Every row gives one point. Examples show where two turns around zero, p and q, send a point. Write where each new point lands after one turn and then the other. Backwards means that the second turn is done in reverse. Each puzzle has new turns, and all numbers are rounded.

Turn p:
+1.99	-0.06 -> -0.32	-1.97
-2.44	-0.68 -> -0.36	+2.51
-2.04	+1.58 -> +1.83	+1.82
+2.50	-0.83 -> -1.15	-2.37
Turn q:
+0.10	-1.58 -> -1.34	-0.85
+0.12	+4.10 -> +3.65	+1.87
-0.95	-1.47 -> -1.75	+0.13
+0.73	-1.05 -> -0.57	-1.14
Where do these land?
q, then p: +0.03	-0.77 -> -0.31	+0.71
p, then q: -3.16	-0.10 -> +2.91	+1.24
p, then q backwards: +3.37	+1.35 -> +3.52	-0.90
q, then p: -0.25	-0.48 -> +0.06	+0.54

Turn p:
-1.73	-2.87	+1.86 -> +1.20	+2.88	+2.22
+1.63	+1.83	-0.63 -> -0.04	-2.09	-1.42
-2.31	+1.30	+0.26 -> -0.83	+1.90	-1.68
+2.27	-2.40	-0.64 -> +0.56	-1.78	+2.80
+1.16	+1.45	-2.57 -> -1.96	-2.35	-0.82
-1.01	+0.69	+1.72 -> +1.08	+1.43	-1.11
Turn q:
-0.80	+2.30	-0.15 -> -1.12	+2.15	-0.22
-2.15	+1.99	-3.03 -> -3.25	+1.65	+2.11
-1.21	-1.68	+0.63 -> +1.54	-0.44	+1.46
+1.49	-1.84	+1.13 -> +1.64	-1.83	-0.91
+2.67	-0.78	+1.41 -> +1.19	-1.55	-2.43
Where do these land?
q, then p: +1.04	-2.75	-1.61 -> +0.96	+1.21	+2.98
p, then q: +0.77	+0.60	+3.75 -> -1.79	-1.82	-2.92
q, then p: -1.09	-1.39	-2.70 -> +1.75	+2.60	+0.74
p, then q backwards: +0.22	+2.02	-0.38 -> +2.03	+0.37	+0.08
q, then p backwards: -0.95	+1.52	+0.93 -> -1.73	-0.26	+1.00

Turn p:
-0.68	+0.32	-1.74	-2.74 -> +0.27	+3.27	+0.35	-0.44
-0.38	-1.69	+2.25	-1.43 -> -2.54	-0.03	+1.88	+0.34
-0.41	-2.14	-1.53	+0.62 -> -1.26	+0.23	-1.69	-1.72
-0.39	-2.73	+0.79	+1.94 -> -2.43	-2.01	-1.18	-0.81
-1.49	+1.17	-1.66	+2.58 -> +1.22	-0.48	-3.23	+0.91
+1.81	+2.92	+0.63	-2.61 -> +2.60	+1.30	+3.17	+0.71
+1.54	+2.14	+1.27	+1.64 -> +2.13	-2.28	+0.71	+1.00
Turn q:
-1.38	-0.77	-1.40	+1.70 -> -2.03	+1.04	-0.05	+1.46
+1.98	-0.17	+0.35	+1.35 -> +0.10	-0.11	-2.39	-0.40
+1.19	+1.75	-0.53	-2.40 -> +2.69	+0.98	+0.85	-1.26
-1.00	+2.70	-0.38	+3.89 -> +0.36	+0.62	-1.88	+4.42
+0.65	-2.18	+2.18	-2.76 -> -0.14	-2.36	+1.20	-3.25
-1.44	-1.33	-0.23	-1.79 -> -0.97	-0.16	+2.27	-0.97
Where do these land?
q, then p: -0.52	+1.20	+2.16	+2.90 -> -0.58	-1.46	-2.88	-2.01
p, then q: +2.06	-1.69	+0.74	-1.19 -> +0.49	-2.18	+1.79	-0.93
q, then p: -1.99	-1.91	-1.73	-1.12 -> -0.99	+0.20	+0.72	+3.21
q, then p: +1.18	+3.33	-2.05	+1.33 -> +3.98	-1.33	-0.68	-0.61
p, then q: -0.73	-0.93	+0.87	-1.92 -> +0.60	-1.26	+0.90	+1.76

Turn p:
-1.84	+2.32	+0.41	+0.19	+0.65	+4.13 -> +1.56	+1.43	+0.65	+1.28	+4.26	-1.34
-1.52	-1.13	-3.85	-0.93	-1.66	+0.51 -> +1.90	+0.79	-3.21	-2.55	+0.48	+1.01
+1.91	-1.11	+2.72	+0.55	-1.41	-2.41 -> -2.84	-1.39	+1.75	+0.16	-1.90	+1.91
+2.60	-0.09	+0.64	+1.70	+0.20	-1.86 -> -1.51	-1.85	-0.09	+1.88	-2.00	+0.60
+2.38	+1.24	+2.16	-0.90	+0.41	-2.02 -> -0.30	-0.60	+2.68	+1.66	-2.42	+0.83
-2.30	+1.39	+0.18	+0.58	+0.91	+0.11 -> -0.30	+2.34	-0.18	+0.64	+0.78	-1.35
-1.24	-2.63	-2.26	-1.20	+0.91	+1.54 -> +1.49	-0.72	-1.60	-3.08	+0.80	-1.67
Turn q:
+1.68	+1.34	-0.78	+0.98	+0.45	+0.38 -> +1.51	-0.96	-0.43	+0.36	-0.17	-1.73
+2.10	-0.43	+2.31	+1.69	+0.22	+3.33 -> +2.95	-0.28	+2.90	-1.10	-2.31	-0.40
+0.81	-0.06	-1.03	-3.03	+1.04	+0.82 -> +0.41	-1.17	-2.15	-2.29	+0.09	+1.12
+0.84	-0.37	+0.73	-0.71	-3.67	-2.54 -> -3.87	-2.12	+1.23	+0.57	-0.33	-0.64
-3.64	-1.65	-3.41	-0.81	+2.05	-0.46 -> +0.33	+1.74	-2.85	+1.47	+2.82	+3.36
-2.09	-1.63	+0.68	+0.56	+0.45	-1.84 -> -1.43	+1.85	+1.02	+0.59	+1.89	+0.97
-2.17	-0.15	+2.09	+1.49	-3.53	+0.34 -> -2.28	+1.23	+2.34	+2.11	-2.62	+0.59
+3.31	+1.94	-1.60	-1.18	+1.01	-0.97 -> +0.78	-2.58	-2.07	-1.33	+0.89	-2.55
-0.85	+1.00	+1.02	+1.01	+1.97	+0.95 -> +1.60	+2.30	+0.02	-0.37	-0.27	-0.72
Where do these land?
p, then q backwards: -0.24	-0.85	-1.73	-0.44	+2.75	+1.53 -> +2.43	+2.16	-0.57	+0.65	+1.58	-0.17
p, then q: +1.42	-1.57	-0.95	+0.84	+0.97	-1.42 -> -1.39	-1.26	+0.37	+1.47	+0.47	+1.74
q, then p: +0.66	+2.93	+0.04	+0.72	+1.75	-0.71 -> +0.44	+0.63	-0.89	+0.88	-3.25	+0.65
p, then q: +0.01	+0.26	+1.42	+1.20	+1.47	+1.94 -> +0.04	+1.67	+1.03	-0.12	+2.26	-0.67
q, then p: -1.38	-1.16	-0.12	+0.16	+2.91	-1.09 -> +1.99	+0.20	+0.81	+1.99	-0.30	-2.06
q, then p: -0.67	+1.73	+0.02	+0.55	-5.80	-0.83 -> -4.34	+2.25	-2.51	-1.60	+1.79	+1.48
p, then q: +0.20	-1.35	+1.33	-3.03	-4.05	+0.59 -> +1.37	+0.38	-0.24	-3.92	-2.88	+1.96

Turn p:
+2.20	-2.08	-0.04	-0.94	-0.32	+0.69 -> +0.50	+0.12	+1.59	-2.79	+0.20	+0.07
-0.20	+2.77	-2.04	+1.05	+0.50	+0.05 -> -1.29	+1.85	-1.20	+1.63	-1.87	+0.73
+0.97	-2.41	+3.15	-0.84	+2.03	+2.68 -> +3.10	+0.56	+2.09	-1.18	+3.43	+1.10
+0.93	+0.12	+1.72	-0.03	+1.34	-1.18 -> +0.52	+1.10	+0.12	+0.09	+1.52	-1.79
+0.51	+1.06	+1.63	-0.44	-1.07	+0.83 -> -0.50	-0.09	+2.08	+1.07	+0.60	-0.05
-1.33	+1.02	-0.24	-1.85	+0.67	-0.50 -> -1.69	-0.14	-1.22	+0.50	+1.43	+0.57
-3.09	-0.47	-4.20	+3.07	-3.16	-2.58 -> -0.64	-3.39	-3.48	+0.69	-5.35	-0.63
Turn q:
-0.49	+0.79	+0.70	-1.48	+1.03	+1.32 -> -1.37	-0.47	+0.00	+0.32	+1.64	+1.21
-0.50	-2.83	-0.15	+1.37	+1.84	-1.86 -> -1.36	+0.85	+0.34	+1.43	-3.39	-0.85
-0.44	-1.08	-1.09	-0.36	+0.85	-3.83 -> -0.76	-1.49	-0.65	+1.28	-2.32	-2.80
+2.35	-2.04	+3.50	+3.14	-2.90	+0.26 -> +2.91	+0.58	+1.00	-2.92	-3.65	+2.94
+0.54	+2.53	-1.02	+0.67	-1.03	+0.27 -> +1.08	+0.22	+0.27	-1.66	+1.86	-1.34
-1.25	+0.17	-1.27	+0.38	+1.86	+1.69 -> -1.58	+2.07	+0.27	+1.01	+1.32	-0.20
+1.49	+1.06	-1.68	-2.13	+0.64	-0.68 -> +0.28	-1.92	+1.13	+1.34	+1.62	-1.45
-1.45	+3.04	+0.61	-3.26	+1.00	-0.32 -> -2.31	-2.64	-1.36	-0.25	+3.03	-0.26
-0.25	-1.63	+0.40	+1.67	-3.28	+3.16 -> +3.09	+2.81	-1.01	-0.55	-0.11	+2.76
Where do these land?
p, then q: -3.50	-1.07	+2.08	-0.77	-0.54	-0.58 -> -0.73	+1.81	+1.73	+2.34	-2.58	-0.12
q, then p: -1.32	+4.72	-4.04	+1.65	+1.55	-0.42 -> -2.03	+1.61	-4.46	+0.93	+2.68	-3.30
p, then q: -3.14	-0.73	-1.69	+0.89	+1.67	+1.68 -> +2.05	+2.50	+1.97	+1.56	+1.69	+0.12
q, then p backwards: +2.12	-0.50	+1.09	+1.61	-1.87	-0.84 -> +1.23	-2.38	-0.67	+1.78	-0.77	+1.15
q, then p backwards: +2.23	+0.52	+1.24	-0.59	-1.80	+0.41 -> -0.43	-2.55	+0.55	+0.15	-0.47	+1.83
q, then p: +2.61	-0.17	+2.18	+1.67	+0.66	+1.78 -> -0.04	-0.34	+3.07	+1.07	+2.48	+1.07
q, then p: -0.66	-1.04	-1.16	-3.74	-1.03	-1.18 -> +2.67	+0.25	-1.32	-1.85	-2.61	-0.37
p, then q: +1.19	-0.69	+2.29	+0.89	+1.19	-0.50 -> -0.75	-1.83	+1.88	-0.91	-0.72	-0.90
p, then q: +0.48	-1.04	-1.99	-1.59	+0.16	-0.34 -> -0.17	-0.61	-1.36	+1.75	+1.59	+0.30

Turn p:
-1.35	-0.96	+1.62	+0.40	+0.05	-0.22	-2.12	+0.88 -> +0.77	+0.87	+0.95	-1.86	-0.51	-1.69	-1.27	-0.66
+0.22	+1.32	+0.01	-5.97	+2.31	-0.86	+1.28	-1.45 -> -0.19	+2.22	-1.67	+1.83	+2.18	-1.70	+5.28	-0.78
-0.84	-1.38	+2.01	-0.02	-1.02	+0.46	+1.65	-0.49 -> -0.61	+1.09	-1.77	-2.24	-0.33	+0.69	-0.14	+0.75
+1.17	-1.55	-1.80	+0.07	-0.29	-1.82	-2.72	+0.22 -> +1.57	-2.62	+0.57	+0.41	+1.21	-2.35	-1.03	+0.01
-1.10	-0.02	-4.19	+1.30	+2.55	+1.39	-1.19	-0.93 -> -1.96	-2.21	+0.31	+2.93	-0.75	-0.76	-1.16	-3.35
-1.01	+0.95	+1.62	+0.20	-1.13	-1.53	+1.33	-1.07 -> +0.15	+1.51	-1.16	-0.13	-1.53	-0.12	+0.32	+2.24
+4.52	-1.57	+1.79	+2.20	-0.28	+2.72	+0.12	+2.60 -> +0.49	-2.53	+2.85	-3.71	+1.33	+3.85	+0.01	-0.07
-0.36	+6.20	+0.09	-0.18	-1.19	-1.66	+1.10	-1.31 -> +1.59	+2.65	+0.50	+4.31	-2.55	+1.30	+1.58	+2.59
-0.09	-1.49	+1.76	+2.15	-1.50	+2.45	+0.99	-0.97 -> -0.19	-0.36	-1.40	-2.70	-1.58	+2.52	-1.31	-0.38
-0.68	-0.18	-2.11	-1.48	-1.17	-1.00	-1.52	+1.89 -> +1.02	+0.37	+0.41	+1.54	+2.54	-1.51	-1.71	-0.08
-0.49	-1.31	-0.81	+1.33	+1.66	+0.06	+1.08	+0.64 -> -2.64	-0.98	+0.42	-0.36	-0.02	-0.24	-0.58	-0.25
Turn q:
-0.59	+2.99	-0.49	+0.72	+1.30	+1.41	-0.50	-3.35 -> +0.12	+2.56	+1.80	-0.79	+2.19	-1.52	+0.19	+2.76
+0.35	+0.94	+4.84	+2.66	-1.23	+0.04	+0.89	+0.35 -> -0.72	-3.02	+2.68	+2.04	-1.75	+0.59	+0.97	+2.94
+0.37	-0.60	+1.02	-0.40	+5.01	+0.56	+0.06	+0.24 -> -3.11	-0.31	-1.84	-2.48	+0.02	-0.40	-1.79	+2.13
-0.49	+0.24	-2.23	+1.40	+0.00	+0.13	+1.88	-0.46 -> +0.40	+0.62	-1.67	+1.26	+1.82	-0.80	+1.43	+0.29
+0.10	-0.54	+1.30	-2.31	-2.66	-0.01	+0.19	+0.29 -> +1.86	-1.60	+1.49	+0.39	-1.01	-0.36	-1.23	-1.85
+0.68	-0.62	-2.11	-6.92	-0.58	-4.31	-0.67	-1.44 -> +0.92	+2.98	-0.40	-0.68	-2.50	-3.74	-3.86	-5.40
+2.11	-0.51	-1.62	-0.06	-0.07	+0.38	-0.43	+1.44 -> +1.39	+0.63	-2.08	-0.46	-0.89	+1.44	-0.06	-0.16
-0.49	-1.25	+1.23	+1.87	-0.86	+1.18	-0.15	-1.32 -> -0.44	-0.82	+1.35	+1.54	+1.51	+1.58	-0.30	+0.87
-0.89	-0.64	-1.94	+2.43	-2.29	-0.73	-1.44	+1.89 -> +0.37	+0.58	-0.25	+1.08	+0.06	+2.58	+3.19	-1.94
-1.14	+0.00	-0.01	+0.60	+1.36	+1.35	+0.17	+2.37 -> -0.77	-1.62	-1.09	-1.90	+0.54	+0.62	+1.47	+0.35
Where do these land?
p, then q: -1.36	+1.06	-0.61	-1.67	-1.77	+0.93	+0.68	-2.19 -> +1.78	+2.31	-1.25	+0.44	+1.15	+0.25	+1.63	+1.05
q, then p: +1.27	-0.12	+0.98	-0.39	+1.67	+2.55	+4.83	+0.31 -> -1.27	-2.94	+1.79	-0.27	+3.43	-2.71	-1.68	+0.22
q, then p: -0.74	+0.12	-1.32	+1.17	-2.48	+1.35	-0.55	+1.79 -> -1.38	-1.26	-1.05	-0.75	+0.21	+2.48	+1.91	-0.37
q, then p: +0.97	-0.57	+0.35	+0.41	-2.24	+0.83	-0.82	-2.53 -> +1.01	-0.62	+2.39	-1.47	-1.71	+1.18	+0.54	-0.66
q, then p: +0.08	+1.36	+1.80	-1.00	+1.17	-5.16	+0.27	+0.00 -> +1.65	+1.95	-1.81	+0.80	-1.56	-1.20	-2.84	+3.43
q, then p: -2.64	+2.08	+0.68	-1.15	+1.40	-3.34	-1.57	+1.26 -> +0.33	+3.33	-3.27	+0.56	-0.81	-1.15	+0.35	+2.45
p, then q backwards: -1.60	-0.80	-0.06	-1.37	-0.57	+1.48	-1.13	+1.56 -> -0.71	-0.86	-1.89	-1.80	-0.01	+0.18	-0.83	-1.58
p, then q backwards: -0.53	-1.58	-0.16	+0.73	+2.64	+0.10	+4.65	-0.52 -> -1.77	-1.15	+0.87	+2.54	+3.91	-1.61	-0.53	+1.55
p, then q: +1.58	-2.25	+1.04	-0.35	-1.07	+0.43	-2.22	+0.27 -> +0.14	+0.73	-1.07	-0.60	-1.26	-0.10	-3.36	-0.43
q, then p: +0.47	+0.07	+0.68	+1.91	-0.11	+2.47	+0.26	-1.61 -> -1.23	+0.08	+2.81	-1.39	+0.69	+0.50	+0.06	-1.01
q, then p: +2.49	+0.62	-3.37	+1.72	+1.35	-1.64	-4.41	+1.67 -> +1.09	+2.77	-0.91	+4.13	+0.33	+4.42	+0.14	-1.11
